Every row gives one point. A path goes straight from each point to the next, and from the last back to the first. The post is the endless flat space through its rows: a point in 2 columns, a line in 3, a plane in 4, and so on, so that a path can go around it. Count how often the path circles the post. Going back the other way cancels.

Post (2 x 3):
[[ -7   3 -12]
 [ 23 -27  10]]
Path (25 x 3):
[[ 33 -26  -6]
 [ 23 -53 -13]
 [ -4 -38  11]
 [-20 -12  10]
 [ -2 -41   6]
 [  8 -12 -38]
 [  6  26 -47]
 [ 22   1   7]
 [ 17   9 -40]
 [  8 -20 -11]
 [-49  25 -31]
 [ -4  -9  33]
 [-10  39   8]
 [  9  20 -14]
 [ 51 -44   6]
 [ 20  21 -15]
 [-13  21 -11]
 [-20   9  -7]
 [-21   4  -5]
 [  5  23  23]
 [ 46 -25  17]
 [ -7   7 -25]
 [ -7  -1 -32]
 [ 60 -49  25]
 [ 37   0  22]]
Times around: 1

Post (8 x 9):
[[ -7  -6  11  10  -2  14 -15  12  -7]
 [  5   5  16   0  -3  -2  -2   5  -6]
 [ -7   6   0  -3 -24  -2  14  -2  -1]
 [-11 -21 -18 -29 -45 -26   5   9 -24]
 [-28  10  -1  19  15  -5   1  12 -53]
 [ -1  -1 -12 -14 -12  12 -18  -1 -13]
 [ 11  13   0  23 -10 -33  -8   4  13]
 [  3 -36  21   4  37  11  30 -52  21]]
Path:
[[  0  24  10   4   8 -12  15  22 -25]
 [ 11  -4 -37  -3 -38 -25   6 -14  12]
 [  5  -6  -7   6 -11   5  -5 -21 -16]
 [  7 -17  18   7  24   0  19 -25 -17]
 [ -8 -11  30  16   7  15  17  40 -26]
 [ -7 -13  -2  -4   7  -5  16 -20   6]
 [-16 -11  28 -18 -21  -8  -6   4  -4]
 [-11  -9   1  11 -13 -15  22 -21 -32]
 [ -6 -10   3  23 -14  -1 -21  26 -13]
 [  6  22 -15 -16 -40  -7   2  37  -5]
 [  0  13  21  -9  -2 -11 -20  25 -15]
 [-33  26   5   5 -14  17 -28  15 -40]
 [ -8  -4  23   1 -17  38  21  -4 -27]
 [ 21 -11  23 -24 -25   1  26  27 -12]
 [  7 -19   3 -24  -3 -16  -6   8   7]
 [-14   7   4   9  12   2 -12  12   3]
 [ -4 -27  -3 -24 -47  -7   5  34   3]
 [  8  25 -49  23  23  -9  -5 -39 -20]
 [  0 -14  17  22  34  17 -15 -33 -22]
 [-15 -21  10   2 -12 -12  -1  -3   0]
 [  2  25 -28   5   0 -17 -45  40 -22]
 [ 13 -21 -30 -19 -60 -18  -5  13  20]
 [ 14 -26  21  -7 -34 -10  32  -7 -11]
 [ -3  -2  39  -5  -8  18   0  -2 -12]
 [-24  14 -29 -23 -11 -11   3 -16 -22]]
Times around: 0
